Each row of a before or after table is a point. The points were changed in one or more steps. Then noise was added and the rows were shuffled. The steps act on columns, c1 being the first. What was done? A step turns or swaps two columns, mirrors them in a line or flattens them onto one, adds a multiple of one to another, or multiplies or shifts one. Angles are multiples of 10 degrees, from the lower column toward the higher: turns from -170 to 170, lines from 10 to 170 but not 90. Use the fewest steps. Two steps may share a column if one is a turn and the other turns, adds or multiplies; they go together, in the order done. Otherwise the lowest column goes first.

Before (13 x 2)
[[  2  -5]
 [  5   0]
 [ -2   4]
 [-12 -10]
 [-13   6]
 [ 17   5]
 [ -5  24]
 [  4  -6]
 [-11  -8]
 [ -6  -6]
 [  2   5]
 [-10  18]
 [ -9  -8]]
After (13 x 2)
[[ -1  59]
 [ -5  45]
 [  2  14]
 [  0   9]
 [  1  -1]
 [ -5  16]
 [ -4 -24]
 [ -3 -16]
 [  0 -15]
 [  1 -12]
 [ -4 -18]
 [ -6 -20]
 [  8  12]]
Steps: multiply c1 by 0.4; multiply c2 by 2.5

Before (12 x 3)
[[ 15  17 -23]
 [-18 -27  24]
 [-11 -26   8]
 [-53  44 -46]
 [ 24 -14  35]
 [-17  16  -2]
 [-30  35  58]
 [  2  20   0]
 [-57 -14  -7]
 [ -4   9  -3]
 [ 10 -41  21]
 [-42  -7  26]]
After (12 x 3)
[[-20 -21  -2]
 [-35  60 -54]
 [-19  43  48]
 [-25 -20  13]
 [ 16 -25  27]
 [ -7 -43   9]
 [-40  10  13]
 [ 21   9 -33]
 [-12  23  -9]
 [ -3   9 -12]
 [-59   4 -17]
 [ 10  19  -8]]
Steps: turn c1 and c2 by -20 degrees; shift c3 by -10

Before (10 x 6)
[[  9  10 -21   0  11 -13]
 [ 10 -28  18  -4   1 -20]
 [ 11  21 -19  10  16  13]
 [ 13  22 -15   7  14   4]
 [ 13  16  11  -2  13 -30]
 [ 12  21 -17 -19  11   1]
 [ -4  17 -17  -6 -20  14]
 [-19  12  -4  -2  13  12]
 [ -6  20 -22   9  12   3]
 [  6 -37  -4   9  12  13]]
After (10 x 6)
[[  1  12 -18  -5  37  19]
 [ 21  17   7  -4  50  21]
 [ 20  25   9  -9  33   1]
 [-15 -22  13   9   1 -30]
 [ 20  14  -8  -3  37   4]
 [ 23   9   4  -4  32 -21]
 [ -8  14  14  -6  38 -47]
 [ 20  16   9  -6  42   6]
 [  6 -34   3  14  36  22]
 [ 16  18  -7  -7 -61  23]]
Steps: turn c1 and c3 by 80 degrees; flatten c2 and c4 onto the line at 160 degrees; multiply c5 by 3; multiply c6 by 1.6

Before (9 x 8)
[[ 10   8  -9   4  14 -43  18 -16]
 [ 12  -8   1  45  40 -45 -15 -17]
 [ 15  19 -25  21   4  10   0 -27]
 [ 17  -3 -25   5  17  -4 -35  -8]
 [ -8  24 -13  -4   1  24   2  14]
 [ 22  32  25 -12 -30  -3  21  20]
 [-23  30   9  -1 -24  -3   2 -33]
 [  4  46  24 -18   0  -1  15 -20]
 [ 17  60   1  -8 -19 -13   9  23]]
After (9 x 8)
[[ -6 -27  12 -10   1  22   3  10]
 [ 10 -12  14   9  11 -33 -31 -13]
 [ 15 -30  37  37  12  14   6 -23]
 [  0 -28 -50  -8   0   1 -17 -22]
 [-23 -22 -24  14 -24  -4  -2 -34]
 [ 10   3  -3  53  40 -45  -3 -19]
 [ 20 -60 -23 -21 -21 -12 -12  26]
 [ 29 -13 -49 -27 -34   3 -18  20]
 [ 12  -9  45   7  12 -15  28  -5]]
Steps: multiply c3 by 1.6; turn c2 and c3 by -160 degrees; add -0.5 times c8 to c4; mirror c6 and c7 in the line at 10 degrees

Before (10 x 11)
[[-13  -6  30  18  17   1 -25  26 -11 -15  -7]
 [  7  23  29   4  19 -22   3  18  -2 -11   4]
 [ 12   3  -9 -24   6  24 -23 -37 -12 -18 -22]
 [ -8  17   0   1  23 -18 -16  17   9  16  -3]
 [  7 -12  26  15  -5 -26 -34   4 -22 -16   5]
 [  7  19   5  26   8 -18   9  20   8   8 -22]
 [  2  32   0  20   4  -1  20  -2 -16  19  14]
 [  4   7  24  18   9  -7  16 -10  16  15  13]
 [ 24   0  -8 -17 -31  30  -5 -21   0 -19  23]
 [ 24 -35 -19 -17  28  17 -40 -15 -20 -44  -9]]
After (10 x 11)
[[  0  18 -40   6  24 -17 -16  29   6  24  -7]
 [ -8  -1 -48 -19 -32  30  -5 -33   9 -50  33]
 [  0  22 -11   3  19 -21   3  28  -2 -18   7]
 [ 19 -34 -59 -31  28  17 -39 -24  -9 -58  17]
 [-11   6 -15  30   9  -9  15 -16   4   4   8]
 [ 25   3 -49 -34   6  23 -22 -59   1 -16   0]
 [-12  32 -40  13   6   0  19  -2 -23  10   8]
 [  2  -6 -12  13  16  -2 -26  42 -18   0 -15]
 [ 23  20 -35  34   8 -18  10  33  -7  13  -6]
 [  0 -12 -13   2  -5 -27 -34   7 -27 -26   9]]
Steps: turn c1 and c11 by 60 degrees; add -1 times c11 to c10; shift c3 by -40; turn c4 and c9 by -30 degrees; multiply c4 by 1.3; multiply c8 by 1.6

Before (8 x 12)
[[ 24  -6  14 -13 -11   3   2  46  23   0  27  12]
 [ 21  -9  13  -6  17   4  29   1  -2   4 -19  21]
 [-12  -6 -32  17  34   6 -17 -22   8  13  -1 -32]
 [  8  27  -1  17  12 -34 -23   7  15  -5  -5  -9]
 [ -1   2   0  14  -7   8 -21  -5  -6   9  -8 -18]
 [-10 -32  -4 -15  16 -10   3   7   8  14  38 -18]
 [ 19 -48   2   9 -17  -4  -5 -37  17   1 -42  22]
 [ -3  13 -12 -16  12   4 -18   5  -9 -15  11  12]]
After (8 x 12)
[[ 14   5 -13  -5  15   3 -17   4  -9  22   7  12]
 [ 14  13  -3  -7 -10   8  -9  -5  -6 -18  -7 -18]
 [-35  -3  12  21   9   4  12   2  -2   2 -22  22]
 [  5   8   0  62  29 -10  33   7   9   4  29 -18]
 [-20  15  13  25   0   2  -1  46  24  10  30  12]
 [  9   6   8 -45  10 -34 -35   7  14  -9  -8 -10]
 [ 21   8 -32  -4  32   5   2 -22   8 -22 -13 -31]
 [-11  38   4 -15 -31  -3  33 -38  17  -8 -35  23]]
Steps: turn c1 and c7 by 140 degrees; turn c2 and c7 by -120 degrees; add -0.3 times c6 to c3; turn c4 and c10 by -130 degrees; multiply c4 by 3; turn c5 and c11 by -20 degrees

Before (13 x 18)
[[ 16  10  16   8 -15  -5  -7   9  -6   9  -6  -6  23 -19   4  31  11  23]
 [ 21 -16  -8  29 -13 -10  21  13   5  -2  -8 -10  -8  16  -4   8 -19  -7]
 [  4   5 -25 -24  -6   1  11  13  -3   6   0  -4  -9  -1  -7   1   0 -11]
 [ 33  -3  18   1   3  22  -1   1 -17 -15  25  -6  13  13  13 -17   7   5]
 [  5   9  17  15 -12   6  20  17   8   4  -2   1  11  12   6   7  11 -10]
 [ -4 -18  12  -1  -1 -30  15  31 -28  -1   5  -3 -14   4 -25   0   6   5]
 [ -5   9   1  -3   5  19   9 -39  13 -19 -27   5   3  -1   8  22  -3   0]
 [-32  12  -6   5 -11   5  20   3   0  -4 -10   0  25  -1  16  12   0  19]
 [-18  10   7  25 -15  10 -40   5  14 -10   1 -14  -5 -25  -8   0  -8  25]
 [  4 -22   0   3 -11  -5   5  -9   6   6  -3 -12  -2 -11  12  18  14   3]
 [ 20   3  -8   8   5  -1 -16  -6  20   6  -4 -25  27 -26  16  -7  -7   0]
 [  8   8 -27  24  19  -1  -8  18  11   8  -1  -2   2  -9 -22  22   3  14]
 [  2   1  -8  14 -11 -14  23   9 -12  -1 -12 -16  -3   6  -2   2  18   6]]
After (13 x 18)
[[-27 -17 -15  29 -11 -20  21  15   5  -1 -14 -10  -9   3  -3 -21   7   8]
 [  8   2 -16  12 -11 -27  16   8 -13  -1 -11 -22  -3   3  -2 -27 -16  20]
 [ -8   8 -33  22  21  -3 -14  20  12   4   0  -2   2  -2 -22  -8  -5   6]
 [  4 -19   6  -6  -1 -59  11  32 -27   1   3  -2 -12  -1 -21 -31  -6  14]
 [  3 -21  -3   0 -12  -8   3 -11   5   0   3 -11  -1  -1  14 -12 -17   8]
 [ -4   5 -24 -23  -7   1  15  13   0  -4  -1  -5  -8  -1  -6 -31   0   0]
 [-21   3  -3   8   5  -1 -11  -6  22  -2   5 -24  28  -2  17 -36   1 -10]
 [ 15   8  10  25 -14  19 -48   4  15   1  12 -13  -7  -5  -7 -29  14  -7]
 [ -1   7  15  18 -10  12  22  17   7   0  -4   0  11   3   7 -24 -11   6]
 [-29  -1  16   1   5  45  -6   1 -17   2  18  -5  11  -8  12 -46 -19   3]
 [  6   9  -2  -6   4  38   8 -38  16  -1 -24   6   2  12   7  -6   4   6]
 [-10  10   7   9 -14 -12 -24   5  -5  -2   1  -6  22  -3   5   3 -18  17]
 [ 29  14 -22   7 -12  11   1   4  -3  -1  -8   0  26   5  16 -17  14  30]]
Steps: turn c1 and c17 by -160 degrees; turn c7 and c18 by 40 degrees; add -0.5 times c18 to c3; multiply c6 by 2; multiply c10 by 0; flatten c11 and c14 onto the line at 160 degrees; shift c16 by -30

Before (10 x 20)
[[  3  20   2 -17  26  20  -2 -27 -18   9  -4  37  33  15  -3  31 -28 -15
   40 -20]
 [-13 -27   8   7  -2   9  32  19  11 -18 -47  19 -19  -2  -8 -13   8  -3
  -26 -11]
 [  8 -18 -27   7  19 -16 -16  -1   5  18  15 -45  -3  35  -4   7  20  11
  -11   6]
 [ -1  16 -12 -25  -2  17 -20   5   0 -16 -17  12  20   5   4   3  -5 -31
   17 -16]
 [-26   6 -16   0  13   1   6  -5 -30  -9 -34  35  21  11  -3  13  17 -21
   18  -9]
 [-21   6  13   9  -6   8  37  27  14   8 -39   4  -1 -39   6 -12  21  -2
    1 -14]
 [ 16 -15  -3  -7  18 -31 -13  -8 -16   4   8 -30   3  29  20 -16  12  36
  -10  15]
 [ -8  -8  27  38 -14 -15  -9  16  20 -10 -11  -8 -28   2  -1 -12  11  25
  -13  23]
 [ 32   5 -12   1  22 -29 -27 -26 -14  42  -7  -7 -29  38  16   0  18  31
    0  10]
 [  0 -26 -12  13  16  -8 -21 -18  14  23  13 -15  -8  16  28 -21  27  22
  -16  12]]
After (10 x 20)
[[  9 -11  29   3  23 -14 -12 -13   3  22  17   2  -1 -16  -5   5  23   9
   24  -4]
 [ -2 -13   9  -4  17 -31 -13  -7 -21   5   6  -1   3 -23  20 -15  10  34
   27   8]
 [ 47   3  -4   9  -5  11  35 -34   8 -17 -49  -2 -18  -4  -5 -12  10  -4
   34  -7]
 [-22 -21  22  -4  20 -28 -24  21 -17  42  -5   1 -29 -26  14   1  17  32
   24   9]
 [ 18  27 -21   4  -3   4  37  -8  15   8 -41   0  -4  25   8 -10  21  -3
  -16 -14]
 [ 24   8 -18  40 -11 -17  -7 -19  18 -16 -10   2 -33 -12  -1 -13  11  25
   17  22]
 [-19   9  11 -22   3  17 -19  11  -1 -20 -18  -1  23   2   3   1  -4 -35
  -28 -14]
 [ 21 -28  15  12  14  -2 -24 -10   9  22  13   1  -6  -8  30 -17  25  24
   24   6]
 [ -5   0  16   3  13   1  10  12 -31  -7 -34   0  20   1   3   9  19 -18
  -51  -3]
 [-55 -16   4 -14  30  26  -3  30 -15   8  -5  -3  30 -15  -3  33 -24 -16
  -56 -13]]
Steps: multiply c19 by 2; turn c1 and c19 by 140 degrees; mirror c2 and c8 in the line at 30 degrees; turn c3 and c14 by -150 degrees; multiply c3 by 0.7; flatten c12 and c20 onto the line at 80 degrees
